Rows are points. Two turns around zero, p and q, are shown by what they do to some points. Write where each new point lands after one turn and then the other. Backwards means that the second turn is done in reverse. Each puzzle has new turns, and all numbers are rounded.
In the rows, 128 means zero.

Turn p:
[113 146] => [116 148]
[159 118] => [157 113]
[118 167] => [125 168]
[111 146] => [114 149]
[138  62] => [127  61]
Turn q:
[ 86 162] => [ 74 126]
[135 100] => [152 112]
[163 122] => [158 147]
Where do these land?
q, then p backwards: [137 164] => [106 158]
q, then p: [130 141] => [123 140]
p, then q backwards: [142  98] => [114  98]
q, then p backwards: [ 79 154] => [ 77 106]
p, then q: [152  84] => [171 103]

Turn p:
[117 118  36] => [104 115  39]
[128 117 164] => [127 121 165]
[155 134 145] => [157 123 143]
[123 126 104] => [120 126 105]
[127 116 165] => [126 121 166]
[117 157 153] => [133 161 150]
Turn q:
[145 138 108] => [150 139 115]
[ 52 125 142] => [ 51 133 123]
[139 140 142] => [136 136 146]
[176 110 121] => [174 105 129]
Where do these land?
p, then q backwards: [145 120  78] => [126 101  82]
q, then p: [ 51 155 153] => [ 73 192 139]
p, then q: [153 126 127] => [148 113 129]
q, then p: [114  99 128] => [101 110 124]
q, then p: [150 109 131] => [136 101 134]
q, then p: [155 158 151] => [162 141 157]

Turn p:
[147 161 168 115] => [133 161 151  88]
[100 126 139 177] => [104 143 153 172]
[ 87  93  82 116] => [105  93  78 158]
[122 124  76  73] => [141 106  58 111]
[146 138 162 139] => [131 142 164 113]
[133 101 122 118] => [126  99 124 124]
[161 153 146 158] => [157 153 167 130]
Turn q:
[149 149 145 124] => [144 148 150 137]
[138 151 132 141] => [143 137 132 150]
[170 137 144 113] => [157 145 161 117]
[ 70 116 157  72] => [ 54 160 130  96]
[128  85 124 168] => [125  69 129 133]
[113 130  66 150] => [145 109  66 135]
Where do these land?
p, then q backwards: [149 180 105 120] => [155 166  95 105]
p, then q: [102  95 107 134] => [115  88 107 132]
q, then p: [144 103  89 126] => [149  91 109 112]
p, then q: [130  85 110 167] => [120  73 147 143]
q, then p: [117 165 169 119] => [114 179 147 138]
p, then q: [125 141 187 102] => [ 90 179 134 113]

Turn p:
[129 101  88 155  74 182] => [134  72 117 149 142 198]
[193 134 103 132 133 125] => [178 126  96  91 130 136]
[ 88 113 132 141 152 132] => [112 131 136 168 147 110]
[169 122 151 103 125 125] => [137 129 140  77 135 124]
[140 166 120  71 169 136] => [ 99 175  85  90 138 113]
[ 80 141 175 160 123  99] => [118 150 184 169  99 110]
[ 98 119 127 134 119  97] => [118 112 139 151 105 105]
Turn q:
[136 112 103 157 170  92] => [121 120  85 161 147  91]
[ 90 136 159 116 161 184] => [153 103 134 107 173 184]
[174 166 115 114 112 146] => [167 171 145 110 112 112]
[125  78 104 145 141 125] => [127 102  97 169 113 131]
[145 157 145 167 124 150] => [144 156 163 149 156 128]
[107 148 130 116 139  86] => [ 94 130 111 101 144 108]
[114 150 159  87 158 109] => [123 105 124  72 156 115]
[177  92 109 140  75 107] => [123 136 147 165  60  96]
[ 84 113 127 111  71 153] => [ 99 129 146 118  91 188]
Where do these land?
q, then p: [152 108 152 109 113 147] => [135 109 162  99 133 135]
p, then q backwards: [103 129 120 110 150  64] => [171 115 113 126 121  71]
q, then p: [ 91 101 122 153 144  67] => [111 103 114 196 125  97]
p, then q backwards: [117 148 147 114  94 144] => [100 128 134 120  88 135]
q, then p backwards: [166 135 113 119  67 197] => [151 186 167 186  93 113]
p, then q: [122 119 111  94 113 166] => [135 112  95 124 131 171]
p, then q backwards: [158 148 122 153 153 123] => [154 148 102 126 144 152]
q, then p: [114 136 137 173 189 116] => [158 147 100 163 158  83]

Turn p:
[157 140  77 139 166 122 128 140] => [111 146  78 157 128 149 105 149]
[114 157 124 127 135 147  97 112] => [ 93 145 136 105 129 124 105 121]
[145 155 133 136 117 114 106 130] => [130 144 128 124 110 102 105 139]
[ 73 142 109 125 143  94 126  97] => [ 87 134 102 124 123 104 153  80]
[ 77 110 123 162 128 173 121 125] => [ 82 100 165 130 116 163 133 106]
[172 119  80 200  98 107 162 106] => [161 144  98 166  43 167 124 122]
[ 96  85 141  60  85 135 129 137] => [144  75 135  70 154 119 176 136]
[213  98 179 144 127 131 102 115] => [207 123 149 135 134 131  57 130]
[ 95 152 136 119 153 101 165 135] => [111 152 123 155 149 105 171 115]
[117  99 171 123 148 134 116 183] => [128  84 162 156 169 110 124 150]
[149 150 135  74 109 152 157 129] => [152 160 132  89 154 137 155 161]
Turn q:
[117 122  95 142 124 155 155  93] => [109 127 110 129 145 171 100 105]
[101 174 157 170 131 166 103 150] => [144 168 171 185 151 122 111 141]
[162 131  91 100 158 121 115  91] => [148 136  64  98 141 124 128 115]
[153 127 117 157 112 122  76  97] => [164 136 108 133 102 109  78 115]
[181 142 165 164  85  84 107  95] => [206 111 144 128  68 126 114 103]
[168 118 105 125 140 122 159 167] => [123  89  94 147 125 137 162 152]
[107  90  82  84 131 149 147 152] => [ 60 119  98 105 140 138 132 158]
[136 133 132 155 150 151 156 117] => [139 112 129 150 162 151 125 114]
[ 98  86 182  85 121  85  96 154] => [108 119 178  77 105  63 147 144]
[ 97 120 139  95  95 162 134 133] => [ 99 146 158 101 131 151 116 161]
[ 89 165 143 130 161  90 160 158] => [108 146 153 154 139 117 195 100]
Where do these land?
p, then q: [197 130 155 133 178 113 154 145] => [180 123  94 195 140 102 125 128]
q, then p: [ 98 162 146 114  83 154 143 120] => [116 156 186 110 145 124 124 151]
p, then q: [145 135 134  79 134 120 126 134] => [127 128  94 128 139 110 164 133]
q, then p: [195 128  95 138 107 109 105 153] => [144  99  99 130  69 146 128 172]
q, then p: [140 156 124 102 111 149 149  78] => [121 159 132  91 155 161 111 154]
p, then q: [ 92 122 122 151 150 139  88 139] => [ 97 136 157 118 132  99  98 106]
q, then p: [119 161 109  92 122 146 182 118] => [ 99 159 149 118 155 176 152 144]
p, then q backwards: [ 80  68 131 151 125 144 104 137] => [127  72 140 162 124 112 180 131]
p, then q: [ 87  90 137 192 141  76 101 129] => [120  95 147 118  89 120  67  65]

Turn p:
[ 83 104 157  99 113 153 158 110 117] => [ 82  90 134  76 132 139 123 127 128]
[162 164 103 114 160 110 142 134 146] => [158 141 113 149 152  96 164 148 140]
[107  86  94 113 157 170  99 102 126] => [156 112 109  94 135 176 102 129 174]
[165 133 168 106 139  95 154 155  85] => [141 120 142 124 160 107 154 123  55]
[119 109 173 161  97 143  83 126 127] => [110 148 173 130 105 154  78 116 115]
[106 112  99 143 125 124 115 153 161] => [134 104 115 160 100 130 106 137 153]
[112 151 118 115 123 144 140 156 146] => [116 117 119 133 113 119 139 170 134]
[ 99 158 131 119 160 119 148  93 129] => [101 138 100 112 170 105 128 132 148]
[131 144 102 137  78 118 148 178  93] => [120 125 101 144  71 129 159 133  78]
[174 135 100 138 111  93  93  88 138] => [171 174 134 136 111 103 133  83 151]
[151 112 163 162 146 139 127 113 140] => [122 138 168 149 159 150 122 111 134]
Turn q:
[144 118 152 139 138 150 104 143 124] => [161 125 143 124 123 153 130 148 121]
[128 196  71 151 152  86 102 135 160] => [137 170  98 188 191 114  94 101 141]
[103 136 146 122 131 150 105 141 132] => [127 145 137 117 125 152 105 144 107]
[140 112  99  90 152 123 104 133  58] => [146  99 110  96 174 103 155 140  77]
[140 115 158 117 153 138 180 142 143] => [110 127 139 109 120 134 151 166 176]
[143 115 130 153 123 116 225 137 130] => [ 90 122 107 147  93 110 184 147 186]
[ 70 111 127 141 138 123 101 120 153] => [ 93 117 152 152 134 155  89 125 104]
[141 130 147 137  78 103 134  66 157] => [124 130 161 131  89 108 124  59 152]
[139 119 120 128 121 157 145 110 126] => [127 115 111 109 115 145 141 114 139]
[130 156 133  74  93 145 103 130 116] => [146 155 117  75 120 106 100 119 103]
[134 111 115 154 116 110 115 143 160] => [140 110 129 168 117 124 103 128 141]
[123 116 137 130 141 134 118 136  75] => [135 121 131 119 136 132 161 147  86]
Where do these land?
p, then q: [130 153 123 120 152 146  85 122 118] => [164 156 109 121 152 126 111 141 133]
q, then p: [126 155 128 149 142 156 148 178  90] => [126 127  92 155 110 141 175 165 109]
q, then p: [ 88 110 126 137 179 113 108 154  98] => [121 109 105 147 159 171 111 147  83]
p, then q: [154 113 146 146 100 131 126 120 115] => [124 148 144 105 108 138 150 109 121]
q, then p: [127 115  90 148 130 132 124 153 146] => [148 127 118 157 110 158 117 120 144]
q, then p: [168 135 137  92 103  71 131  89 178] => [135 140 170 131 149  57  93  91 159]
p, then q: [128 131 119  77  65  77 127  64 149] => [ 98 131 171 110 127  47 101  74 151]
q, then p: [150 117 125 118 140 160 155 119 119] => [134  94 130 114 123 126 155 141 150]
q, then p: [115 140 141 172 145 142 156 109 135] => [ 78 133 131 134 128 148 142 146 153]
p, then q backwards: [ 93 111 146 122 126 152 121 172 134] => [ 98  81 132 124 132 143 117 156 142]

Turn p:
[126 166 104 131 157 112 140 142 115 130 158] => [162 127 137 126 168 144 150 147 148 124 143]
[ 98 123 137 143 147 149 156 135 132  31 135] => [ 89 136  76 159 141 162 199 122 112 108 122]
[134 117 100 137 138 146 117 104 130 147  79] => [140 150 117 134 114 123  97 119  95 162 153]
[160 108 147 140  81 118  95 125 115 127 118] => [133 132 124 128  96  84 111 127 124 124  80]
[135 130 142 121 130 138 107 146 113 157 161] => [138 101 154 129 129 110 117 153 134 102 132]
[ 57 163 154 135 156 112  95 131 128 124  44] => [ 69 133 118 144 173 142 105 168  98 212 116]
[118 118 115 122 114 139 103 113 135 143 129] => [119 137 127 129 111 104 111 135 136 132 148]
[142 116 106 146 103 126 150 136 117 152 153] => [166 110 136 135 109 117 133 106 154 125 133]
[157 111 157 100 156 131 145 143 126 135 147] => [130 103 149 100 133 144 128 119 105  87 125]
[152 206 163 137  60 133 125 123 117 155 127] => [144 157 189 157  98 139 110 162 168 139  67]
[143 101 106  71 110 117 143 136 116 141  91] => [135 121 133  66  86 130 132 121 109 157 134]
[107 113 129 145 151 125 135 139 147 139 155] => [121 101 119 138 153 131 121 114 145 113 150]
[143 102 103 122 148 123 145 140 167 105 155] => [135 124  87 105 133 147 134 105 141  91 149]
[121 118 130 142 140 124 137  81 135 105 141] => [111 160 124 142 146 118 143  95 126 115 138]
Turn q:
[143 164 135 163 124 111  78 156  93  89 143] => [192 149 139 179 131 126 128 142 114 155 159]
[151 126 123 117 161  99 142 158 163 137 106] => [154 111 150 103 110  96 134 133 155 101 104]
[137 118 163 133 102  91 152 114 126 105 127] => [139 150 117 111  75 151 115 123 130 130 142]
[130  86 123 102 104  99 122  86 150 148 116] => [105 107  89 110 100 145  94 147 134 122  93]
[ 88 156 137 133 126 120 116 159  85 140 170] => [123 151 148 134 144  96 124 141 105 184 163]
[100 117 129 115 115 170  86 135 137 132 131] => [ 94 125 135 161 161 144 130 156 145 141 123]
[146 105 118 131 163 152 158 124 105 125  90] => [120 114 150 121 124 135 154 111  91  81 114]
[152 149 132  94 142 111 136  89 133 143  99] => [129 112 131 125 112 122  86  88 128 110  95]
[119 162 110 163 149 120 139 133 120 153  97] => [137 108 128 143 119  86 160  94 114 137 120]
[108 136  85 140 116 167 151 132 152 115  99] => [102 142 101 145 149 114 173 111 144  95 118]
[103 160 146 137 168 107 124 145  97 109 158] => [144 131 161 137 126  93 114 126 111 144 185]
[141  88  85 113 134 134 147  99 162 144 134] => [111  99  88  90 148 133 124 136 134  91 106]
[150 109 161  99  90 164 152 154 109 120 162] => [118 183 155  92 149 178 128 138 126 140 127]
[124 116 146 151  98 148  89 109 160 131 160] => [125 110 102 141 145 172 127 145 163 162 143]
Where do these land?
q, then p: [116 149 152 163 138 168 138 116 126 100 127] => [121 140 147 168 136 132 145  97 143  95 146]
p, then q: [112  86 124 159 124 113 118 127  86 135 128] => [141 102 103  98  89 119 121 138  97 132 123]
p, then q: [ 93 132 122 158 140 132 118 147 135 132 161] => [141  99 118 110 132 120 154 152 142 114 155]
q, then p: [131 116 120 164  97 121 114  86 149  98 124] => [163 142  93 152  95 126 134 123 147 121 162]
q, then p: [175 143 153 116 102 114 137 155  89 138 104] => [140 154 173 137 104 139 108 144 100 147  87]
p, then q: [103 139 126 149 134 156 131 156 179 114  91] => [108 113 107 156 182 122 170 144 123 139 124]
p, then q backwards: [ 96 177 130 119 130 111  88 135 136 147 164] => [106 116 124  95 136 141  95 168 167 119 157]
q, then p backwards: [158 112 121  97 163 123 182 171 137 147 139] => [166 125 142  69 131  82 120 118 109 138 157]
q, then p: [141 109  96  89  92 156  96  80 147  99 155] => [138 141  70 152 142 133 120 181 106 123 178]
p, then q: [138 119 135 101  77  96 138 113 120 163 127] => [110 129 127 125  90 145  89 123 162 145  94]
p, then q: [ 97 138 103 152 155 135 150 122 116  94 113] => [125 111 120  99 157 110 157  96 102 131 143]
p, then q: [143 116 138  94 135  94 121 155 142 135 149] => [113 136 146 127 126 129  98 156 142  88 116]
q, then p: [176 128 106 114 134 127 127 105 108 173 134] => [135 140 134 102 121 105 120 133  64 146 140]
p, then q backwards: [113 129 166 118 171 145 134 124 123 115  76] => [117 102 132 121 119 161 121 104  67 149 135]
